Each row is a point. The points of each table are mixes of a few directions, plus a little noise. How many directions does each table use, and how many do they share? Where both have some left over, give the other angles between the two spaces (their principal angles), to ten degrees, smallest first.

First (5 x 3):
[[ 1.6 -0.4  1.1]
 [ 0.9 -1.7 -4.6]
 [-1.8  2.5  6.0]
 [-5.5  1.9 -3.5]
 [ 4.8 -2.3  0.9]]
Second (6 x 3):
[[-1.0  1.5  4.0]
 [-2.1  1.2  0.8]
 [ 6.2 -4.0 -3.5]
 [-6.1  3.1  0.0]
 [ 2.9 -2.4 -4.2]
 [ 0.4  0.5  2.9]]
Directions: first 2, second 2, shared 2

First, 8 rows:
[[-1.6  4.5  0.6  1.0]
 [ 2.9 -7.9 -1.1 -1.8]
 [-0.1  0.3  0.0  0.1]
 [ 1.6 -4.6 -0.7 -1.1]
 [ 1.1 -3.0 -0.4 -0.7]
 [-1.2  3.4  0.5  0.8]
 [ 1.4 -3.9 -0.6 -0.9]
 [-4.0 11.2  1.6  2.6]]
Second:
[[-6.7  3.4 -2.9  3.5]
 [-5.2  2.6 -2.2  2.7]
 [ 0.7 -0.4  0.3 -0.3]
 [ 4.1 -2.1  1.8 -2.1]
 [-2.1  1.0 -0.9  1.1]
 [ 0.8 -0.4  0.3 -0.4]
 [ 8.3 -4.2  3.6 -4.3]]
Directions: first 1, second 1, shared 0; angles 50

First:
[[-1.5 -2.1  0.5 -7.2  1.0  3.5  4.7  1.9]
 [-2.0  1.1  1.3  3.8  0.5  0.1 -3.1 -1.1]
 [-2.2  0.1  0.2 -1.4 -1.2  1.1 -2.3 -0.1]
 [ 0.1 -4.1  0.5 -3.6 -2.3  0.4  3.0  4.6]
 [ 5.0  3.6  6.9  4.8  0.5 -5.7  4.7 -7.4]
 [ 0.8 -2.4 -3.9 -3.9  2.2  2.6  3.6  4.0]
 [-1.7  1.4 -2.1  5.8  0.7  0.0 -6.1  0.0]
 [ 1.6  2.4 -3.4  1.7 -1.5 -1.9 -4.5 -2.0]]
Second, 7 rows:
[[ 0.9  1.8  1.3 -1.1  0.9  0.2 -0.2  2.7]
 [-1.4  4.5  1.5 -2.7  2.6 -3.7  0.7  5.5]
 [ 4.8 -6.7  1.8 -0.4  2.1  9.3 -3.0  0.5]
 [-2.2 -3.3 -2.7  2.0 -1.5 -1.1  0.4 -4.8]
 [-0.9  4.8  0.4 -0.3 -1.0 -3.6  1.2  1.4]
 [-1.5 -7.8 -3.2  2.5 -0.9  2.0 -0.7 -6.6]
 [ 0.3  6.7  1.0  0.0 -2.3 -3.2  1.4  1.3]]
Directions: first 5, second 3, shared 0; angles 40, 80, 90

First (11 x 11):
[[ 0.1  0.9  2.2  0.5 -5.2  0.1 -3.7 -1.3  1.4  4.5 -1.7]
 [-4.1  0.5  1.7  1.3 -2.4  4.3 -4.3 -2.1 -1.0  2.5 -2.5]
 [ 4.9  0.9  1.4 -0.8 -5.3 -5.0 -0.6  0.4  3.2  3.7  0.8]
 [-5.7 -0.1  0.7  1.5  0.7  5.9 -3.3 -1.9 -2.5  0.4 -2.5]
 [-5.2  0.6  2.2  1.6 -3.0  5.5 -5.5 -2.6 -1.3  3.5 -3.1]
 [-3.4 -0.8 -1.7  0.5  5.1  3.5  1.5  0.2 -2.6 -3.7 -0.1]
 [ 1.5  0.8  1.8 -0.2 -4.7 -1.5 -2.4 -0.7  1.7  3.6 -0.7]
 [-2.2 -0.1  0.0  0.4  1.1  2.5 -0.7 -0.6 -1.1 -0.4 -0.8]
 [ 4.9 -1.1 -3.3 -1.7  5.4 -5.1  6.9  3.3  0.6 -5.5  3.8]
 [ 7.0 -1.2 -4.0 -2.3  6.3 -7.4  8.7  4.1  1.1 -6.4  4.9]
 [ 2.6 -0.4 -1.2 -0.9  2.1 -2.9  3.1  1.5  0.6 -2.1  1.7]]
Second:
[[-2.4 -2.9  0.6  1.5 -0.8  4.1 -5.6 -2.0 -3.1  1.3  3.8]
 [-2.5 -2.9  0.3  1.6 -0.4  3.1 -5.7 -2.4 -5.1  0.1  3.5]
 [ 4.0 -3.4 -0.8  4.3 -4.5  3.4 -2.6 -1.0  3.9 -1.7 -4.3]
 [-1.7  4.3 -1.7 -0.9  2.6  1.0  2.7  1.5 -2.2 -3.4  0.7]
 [-0.1 -2.2  0.0  4.1 -1.1 -4.0  0.9  3.7  5.6  0.6 -3.7]
 [ 1.9  2.2  0.1 -3.9  1.2 -1.6  3.3  1.0  1.6  1.4  3.3]
 [-1.3 -1.4 -0.5 -0.7  0.9  3.6 -4.5 -1.8 -6.2 -0.3  9.0]
 [ 3.3  1.6  0.7 -1.9  0.5 -7.7  5.6  0.2  2.1 -0.4 -7.1]
 [-1.4  4.7  1.4 -4.0  1.6 -1.8  5.7  0.7  3.5  2.2 -5.2]]
Directions: first 2, second 6, shared 1; angles 40
